Every row gives one point. To make a cloud, some directions were put in groups of two or more. Within a group, all points are equally far from the middle, so they leave a hole (a ring in 2 directions, a hollow ball in 3). The other directions are filled evenly. Then the cloud was stretched, turned, moved and blurred a little. Count the holes, and give their numbers of directions, smallest first.

Cloud (21 x 3)
|  0.041 | -0.023 | -0.027 |
|  0.012 | -0.019 | -0.038 |
| -0.015 |  0.029 | -0.026 |
| -0.043 | -0.007 |  0.017 |
| -0.008 |  0.027 | -0.029 |
| -0.019 |  0.029 | -0.009 |
| -0.012 | -0.026 | -0.036 |
|  0.031 |  0.028 | -0.010 |
|  0.036 | -0.014 |  0.042 |
| -0.012 | -0.014 |  0.026 |
|  0.029 | -0.031 | -0.017 |
| -0.022 | -0.006 | -0.054 |
| -0.003 | -0.036 | -0.004 |
|  0.031 |  0.027 | -0.012 |
|  0.002 |  0.017 | -0.041 |
|  0.045 | -0.018 |  0.044 |
|  0.039 | -0.017 |  0.041 |
| -0.001 |  0.024 | -0.034 |
| -0.027 | -0.033 | -0.006 |
|  0.027 |  0.028 | -0.009 |
|  0.041 | -0.030 | -0.018 |
Holes: 1 (2)

Cloud (30 x 4)
|  0.025 | -0.006 |  0.074 |  0.007 |
| -0.006 |  0.022 | -0.016 | -0.048 |
|  0.029 |  0.025 |  0.002 | -0.020 |
| -0.048 |  0.009 |  0.005 | -0.017 |
| -0.030 | -0.039 |  0.000 |  0.019 |
|  0.025 |  0.058 |  0.022 |  0.001 |
|  0.011 |  0.025 |  0.023 | -0.048 |
| -0.056 |  0.014 |  0.042 | -0.007 |
|  0.020 | -0.030 |  0.017 |  0.011 |
| -0.030 | -0.024 | -0.021 | -0.007 |
|  0.026 | -0.013 |  0.014 | -0.041 |
|  0.014 |  0.033 |  0.028 | -0.012 |
| -0.026 |  0.002 | -0.054 | -0.003 |
| -0.004 | -0.018 | -0.011 |  0.035 |
|  0.009 |  0.015 |  0.031 |  0.015 |
| -0.032 | -0.037 | -0.020 | -0.016 |
|  0.011 |  0.022 | -0.019 |  0.007 |
| -0.014 | -0.007 | -0.012 | -0.028 |
| -0.009 |  0.039 |  0.056 | -0.032 |
| -0.013 |  0.038 |  0.023 | -0.039 |
| -0.005 | -0.015 | -0.010 | -0.018 |
|  0.000 | -0.018 |  0.027 | -0.009 |
| -0.019 | -0.018 |  0.035 | -0.006 |
|  0.001 | -0.025 |  0.003 |  0.021 |
|  0.010 | -0.052 | -0.026 |  0.018 |
| -0.010 |  0.005 |  0.020 |  0.058 |
|  0.012 | -0.017 | -0.018 |  0.053 |
| -0.024 | -0.020 |  0.016 |  0.039 |
| -0.039 |  0.049 | -0.020 | -0.011 |
| -0.045 |  0.021 | -0.045 | -0.022 |
Holes: 0

Cloud (52 x 6)
|  0.008 | -0.024 | -0.049 | -0.033 |  0.012 | -0.051 |
| -0.031 |  0.035 | -0.003 | -0.030 |  0.015 | -0.036 |
|  0.009 | -0.020 | -0.001 | -0.010 |  0.087 | -0.005 |
|  0.009 | -0.006 | -0.011 |  0.039 |  0.036 | -0.019 |
| -0.045 |  0.005 | -0.046 | -0.026 |  0.010 | -0.022 |
| -0.002 |  0.024 | -0.008 |  0.010 |  0.056 | -0.024 |
|  0.029 |  0.015 | -0.025 |  0.010 | -0.006 | -0.033 |
| -0.042 |  0.001 | -0.020 | -0.033 |  0.043 |  0.012 |
| -0.032 |  0.059 | -0.033 |  0.008 |  0.002 |  0.003 |
| -0.024 |  0.063 |  0.005 |  0.019 | -0.031 | -0.039 |
|  0.015 | -0.007 | -0.020 |  0.026 |  0.061 |  0.009 |
| -0.002 | -0.022 |  0.023 | -0.020 |  0.034 | -0.049 |
| -0.047 |  0.007 | -0.007 |  0.005 | -0.004 | -0.012 |
| -0.020 | -0.029 | -0.005 |  0.010 |  0.041 | -0.046 |
|  0.025 | -0.001 | -0.013 |  0.019 |  0.025 | -0.011 |
| -0.012 | -0.008 |  0.014 | -0.051 | -0.023 | -0.018 |
|  0.022 | -0.047 | -0.001 | -0.039 |  0.018 | -0.030 |
| -0.029 |  0.037 |  0.021 |  0.015 | -0.014 | -0.010 |
| -0.020 |  0.007 | -0.002 |  0.041 |  0.017 | -0.039 |
|  0.030 |  0.020 | -0.028 | -0.008 |  0.009 | -0.025 |
| -0.011 |  0.011 |  0.047 |  0.014 | -0.005 | -0.029 |
| -0.028 | -0.007 | -0.006 | -0.024 | -0.013 | -0.012 |
| -0.040 |  0.021 | -0.008 | -0.005 | -0.036 | -0.044 |
| -0.034 | -0.032 |  0.010 | -0.029 |  0.037 |  0.031 |
|  0.037 |  0.002 |  0.016 |  0.009 |  0.013 | -0.020 |
|  0.000 | -0.029 | -0.029 | -0.043 |  0.032 | -0.007 |
|  0.007 |  0.006 | -0.012 | -0.006 |  0.058 | -0.033 |
| -0.011 |  0.041 | -0.017 | -0.021 |  0.013 |  0.018 |
|  0.018 | -0.023 |  0.009 |  0.003 | -0.011 | -0.068 |
|  0.010 | -0.047 | -0.025 | -0.021 |  0.025 | -0.034 |
| -0.001 | -0.025 | -0.025 | -0.027 | -0.015 | -0.031 |
| -0.005 |  0.004 |  0.013 | -0.022 |  0.042 | -0.042 |
| -0.009 |  0.033 | -0.061 | -0.008 |  0.021 |  0.002 |
|  0.004 |  0.012 | -0.032 |  0.003 | -0.034 | -0.028 |
| -0.025 |  0.007 |  0.012 | -0.051 |  0.008 | -0.008 |
|  0.002 | -0.052 | -0.031 | -0.017 |  0.039 | -0.019 |
| -0.003 | -0.006 | -0.041 |  0.022 |  0.021 |  0.011 |
| -0.002 | -0.004 | -0.019 | -0.033 |  0.060 |  0.040 |
|  0.019 |  0.011 | -0.027 |  0.022 |  0.035 | -0.022 |
|  0.005 | -0.033 |  0.026 |  0.027 |  0.042 | -0.011 |
|  0.007 | -0.030 | -0.008 |  0.001 |  0.010 |  0.005 |
|  0.017 | -0.029 | -0.025 | -0.043 |  0.025 | -0.031 |
| -0.017 |  0.026 |  0.005 |  0.040 |  0.034 | -0.015 |
| -0.029 |  0.013 |  0.014 | -0.039 | -0.021 | -0.040 |
| -0.021 |  0.065 |  0.009 |  0.011 | -0.015 | -0.025 |
|  0.026 |  0.021 | -0.025 |  0.020 | -0.002 | -0.049 |
|  0.018 |  0.002 | -0.014 |  0.017 |  0.059 | -0.003 |
| -0.003 |  0.015 |  0.021 | -0.032 |  0.015 | -0.059 |
|  0.020 |  0.012 |  0.017 |  0.023 |  0.021 | -0.026 |
|  0.013 | -0.016 | -0.016 |  0.029 |  0.013 | -0.038 |
| -0.006 | -0.052 | -0.006 | -0.035 |  0.042 |  0.019 |
| -0.032 |  0.009 | -0.030 | -0.039 | -0.012 | -0.033 |
Holes: 2 (2, 2)

Cloud (89 x 9)
|  0.015 | -0.002 | -0.010 | -0.020 |  0.044 | -0.030 | -0.009 | -0.014 |  0.007 |
|  0.009 | -0.010 | -0.017 |  0.014 |  0.024 |  0.024 | -0.021 | -0.041 | -0.025 |
|  0.013 | -0.012 | -0.022 |  0.034 |  0.058 | -0.018 |  0.009 |  0.000 | -0.043 |
|  0.034 |  0.005 | -0.016 | -0.035 |  0.005 |  0.023 |  0.019 |  0.034 | -0.060 |
|  0.054 | -0.038 | -0.004 | -0.020 | -0.029 | -0.018 |  0.007 | -0.002 | -0.024 |
|  0.000 |  0.040 |  0.002 | -0.043 |  0.045 | -0.027 |  0.030 |  0.022 | -0.011 |
|  0.054 | -0.012 |  0.016 |  0.000 |  0.000 | -0.002 |  0.029 | -0.004 |  0.045 |
| -0.030 |  0.039 | -0.036 | -0.034 | -0.028 |  0.018 |  0.014 |  0.008 |  0.013 |
|  0.051 | -0.053 | -0.025 |  0.008 | -0.005 | -0.019 |  0.036 | -0.017 |  0.000 |
|  0.020 |  0.018 | -0.008 |  0.032 |  0.055 | -0.020 |  0.002 |  0.017 | -0.026 |
| -0.005 | -0.033 |  0.020 | -0.008 |  0.043 |  0.029 |  0.019 | -0.052 | -0.031 |
|  0.052 | -0.008 | -0.002 | -0.017 | -0.005 |  0.009 |  0.060 | -0.010 | -0.031 |
|  0.019 |  0.003 | -0.015 | -0.034 | -0.028 |  0.042 |  0.001 | -0.005 | -0.026 |
| -0.034 |  0.036 |  0.013 |  0.026 |  0.011 |  0.005 |  0.031 | -0.008 | -0.060 |
| -0.015 |  0.011 | -0.039 | -0.044 | -0.010 |  0.039 |  0.013 |  0.029 | -0.026 |
| -0.018 | -0.029 | -0.004 |  0.031 | -0.006 |  0.031 |  0.027 | -0.042 | -0.024 |
| -0.037 |  0.033 |  0.007 |  0.041 |  0.001 |  0.009 | -0.005 | -0.016 | -0.040 |
|  0.039 | -0.022 | -0.022 |  0.017 |  0.040 |  0.032 |  0.049 |  0.014 | -0.036 |
|  0.038 |  0.051 |  0.000 | -0.030 |  0.001 |  0.002 |  0.010 |  0.017 |  0.006 |
|  0.044 | -0.006 | -0.032 | -0.028 |  0.007 | -0.005 | -0.006 |  0.028 |  0.010 |
|  0.013 |  0.001 |  0.035 |  0.000 |  0.027 |  0.026 |  0.036 | -0.051 |  0.005 |
|  0.026 | -0.032 | -0.014 |  0.019 | -0.031 |  0.027 |  0.017 |  0.010 | -0.067 |
| -0.007 |  0.055 | -0.017 |  0.022 |  0.044 |  0.014 |  0.027 |  0.007 | -0.013 |
| -0.023 |  0.039 |  0.012 | -0.021 | -0.011 |  0.041 |  0.050 | -0.006 | -0.039 |
|  0.012 | -0.038 | -0.017 | -0.038 | -0.057 |  0.025 |  0.001 | -0.009 |  0.002 |
| -0.005 | -0.016 | -0.034 | -0.014 |  0.029 | -0.007 |  0.021 |  0.012 | -0.058 |
| -0.055 | -0.002 |  0.037 |  0.011 |  0.010 |  0.056 | -0.009 |  0.003 | -0.022 |
|  0.024 | -0.035 |  0.024 | -0.021 | -0.010 | -0.019 |  0.028 | -0.013 |  0.038 |
|  0.016 | -0.065 | -0.023 | -0.007 | -0.044 | -0.005 |  0.013 | -0.021 |  0.014 |
| -0.028 |  0.009 |  0.017 |  0.007 |  0.059 | -0.006 |  0.046 |  0.023 | -0.040 |
| -0.023 | -0.015 | -0.040 | -0.012 | -0.009 | -0.004 |  0.003 |  0.007 |  0.041 |
|  0.065 | -0.026 | -0.021 |  0.021 |  0.019 | -0.037 |  0.030 | -0.012 |  0.022 |
|  0.033 | -0.021 |  0.013 |  0.028 |  0.028 | -0.018 |  0.048 | -0.026 |  0.011 |
|  0.000 |  0.035 | -0.035 | -0.048 | -0.029 |  0.006 | -0.028 |  0.007 |  0.023 |
| -0.028 |  0.020 |  0.005 |  0.019 | -0.009 |  0.017 | -0.028 | -0.047 | -0.010 |
|  0.018 | -0.016 |  0.005 | -0.028 |  0.008 |  0.015 | -0.008 |  0.047 | -0.014 |
|  0.020 |  0.012 | -0.055 | -0.007 |  0.032 |  0.013 | -0.020 |  0.005 | -0.022 |
|  0.050 | -0.069 | -0.008 |  0.025 | -0.036 | -0.003 |  0.019 | -0.017 | -0.013 |
|  0.034 |  0.027 |  0.044 | -0.010 |  0.020 | -0.032 | -0.004 | -0.022 | -0.016 |
| -0.020 |  0.020 |  0.004 |  0.015 |  0.063 | -0.007 |  0.040 |  0.023 | -0.042 |
|  0.042 |  0.002 |  0.004 | -0.041 |  0.007 |  0.021 |  0.016 |  0.022 | -0.043 |
|  0.047 |  0.038 | -0.027 | -0.044 | -0.030 | -0.024 |  0.016 |  0.005 |  0.016 |
|  0.007 | -0.012 | -0.017 | -0.026 |  0.022 | -0.030 |  0.035 |  0.001 |  0.002 |
|  0.009 | -0.030 |  0.020 | -0.015 | -0.005 |  0.026 | -0.017 | -0.003 |  0.051 |
|  0.041 | -0.021 | -0.026 | -0.011 | -0.067 |  0.036 |  0.005 |  0.027 |  0.014 |
| -0.036 |  0.004 | -0.019 |  0.033 |  0.011 |  0.002 | -0.015 |  0.002 |  0.024 |
| -0.024 | -0.004 |  0.058 | -0.018 |  0.021 |  0.007 |  0.034 | -0.042 | -0.015 |
| -0.020 | -0.008 |  0.002 | -0.047 | -0.046 |  0.028 | -0.025 |  0.015 | -0.008 |
|  0.021 | -0.004 |  0.013 |  0.033 |  0.046 |  0.000 |  0.048 |  0.006 | -0.079 |
| -0.004 |  0.028 |  0.009 | -0.010 | -0.038 |  0.040 | -0.022 | -0.004 | -0.005 |
| -0.045 |  0.050 | -0.005 | -0.033 |  0.027 | -0.004 | -0.006 | -0.019 |  0.016 |
|  0.032 | -0.022 | -0.033 |  0.021 |  0.006 |  0.001 |  0.038 | -0.032 | -0.033 |
|  0.040 | -0.020 |  0.000 | -0.030 | -0.052 |  0.006 |  0.002 | -0.017 | -0.004 |
|  0.063 | -0.027 | -0.024 | -0.018 |  0.008 | -0.037 |  0.021 | -0.008 |  0.033 |
| -0.006 |  0.034 | -0.010 | -0.019 |  0.034 |  0.013 | -0.024 | -0.030 |  0.026 |
| -0.018 | -0.016 | -0.006 |  0.028 |  0.035 |  0.020 | -0.001 |  0.013 |  0.019 |
| -0.010 |  0.006 | -0.025 | -0.052 | -0.028 |  0.037 | -0.007 | -0.006 |  0.029 |
| -0.015 |  0.028 | -0.010 |  0.008 | -0.057 |  0.024 | -0.021 | -0.001 | -0.047 |
|  0.046 | -0.036 |  0.016 |  0.014 | -0.016 |  0.035 | -0.003 | -0.027 |  0.017 |
|  0.017 | -0.055 |  0.011 | -0.034 | -0.074 |  0.024 |  0.011 | -0.005 |  0.036 |
| -0.001 |  0.008 |  0.006 |  0.034 |  0.037 |  0.034 |  0.016 | -0.031 | -0.004 |
| -0.025 |  0.027 | -0.040 | -0.028 | -0.014 |  0.015 | -0.030 | -0.003 |  0.054 |
|  0.016 |  0.012 | -0.013 |  0.045 |  0.029 |  0.024 | -0.010 |  0.000 | -0.044 |
|  0.019 | -0.060 |  0.019 |  0.005 |  0.001 | -0.018 |  0.033 | -0.032 |  0.017 |
| -0.047 |  0.033 |  0.012 |  0.025 |  0.041 | -0.005 | -0.015 | -0.037 | -0.041 |
| -0.029 |  0.041 |  0.019 | -0.035 |  0.011 | -0.017 | -0.012 | -0.042 | -0.019 |
|  0.049 | -0.040 |  0.014 |  0.014 |  0.031 | -0.017 |  0.041 |  0.002 | -0.041 |
|  0.000 |  0.021 | -0.004 | -0.038 |  0.014 | -0.039 |  0.030 | -0.031 | -0.039 |
| -0.008 | -0.013 |  0.024 | -0.016 |  0.008 | -0.020 |  0.009 | -0.037 |  0.031 |
|  0.003 |  0.016 | -0.039 | -0.032 |  0.003 | -0.022 | -0.014 | -0.049 |  0.016 |
|  0.057 | -0.015 |  0.008 |  0.025 |  0.011 | -0.004 | -0.001 | -0.038 | -0.021 |
|  0.037 | -0.027 | -0.010 | -0.013 |  0.025 | -0.010 | -0.011 |  0.026 | -0.017 |
|  0.046 | -0.024 | -0.014 |  0.046 |  0.036 |  0.010 |  0.020 | -0.019 |  0.005 |
| -0.016 | -0.013 | -0.055 | -0.026 | -0.031 |  0.022 | -0.029 | -0.004 |  0.028 |
| -0.010 |  0.019 | -0.019 | -0.016 | -0.021 | -0.008 |  0.030 |  0.023 | -0.019 |
| -0.046 |  0.032 |  0.033 | -0.013 | -0.003 | -0.003 |  0.025 | -0.022 | -0.025 |
|  0.033 |  0.035 |  0.001 | -0.009 |  0.008 |  0.019 | -0.013 | -0.020 |  0.025 |
|  0.019 |  0.015 |  0.005 |  0.016 | -0.021 |  0.017 |  0.028 | -0.040 |  0.013 |
| -0.026 | -0.031 | -0.016 |  0.013 | -0.037 |  0.005 |  0.018 |  0.013 | -0.017 |
| -0.032 |  0.019 |  0.012 | -0.061 |  0.006 |  0.004 |  0.024 | -0.024 |  0.001 |
| -0.029 |  0.006 | -0.012 |  0.012 |  0.006 | -0.032 |  0.005 | -0.015 | -0.014 |
| -0.024 |  0.036 | -0.025 | -0.021 | -0.032 | -0.012 | -0.023 |  0.016 |  0.032 |
|  0.036 |  0.023 | -0.008 |  0.020 |  0.042 | -0.042 |  0.017 |  0.014 | -0.011 |
| -0.045 |  0.024 | -0.002 | -0.029 | -0.030 |  0.029 | -0.019 | -0.017 |  0.007 |
|  0.052 | -0.035 | -0.016 |  0.003 | -0.040 | -0.014 |  0.022 |  0.009 | -0.018 |
| -0.047 |  0.063 |  0.003 |  0.001 | -0.009 |  0.023 |  0.001 |  0.019 | -0.038 |
| -0.027 |  0.010 | -0.020 |  0.007 | -0.021 |  0.005 | -0.006 |  0.036 |  0.019 |
| -0.009 |  0.006 | -0.031 | -0.011 | -0.066 |  0.045 | -0.011 |  0.027 | -0.002 |
|  0.003 |  0.013 |  0.034 | -0.033 | -0.007 | -0.004 |  0.048 |  0.006 | -0.001 |
Holes: 1 (6)
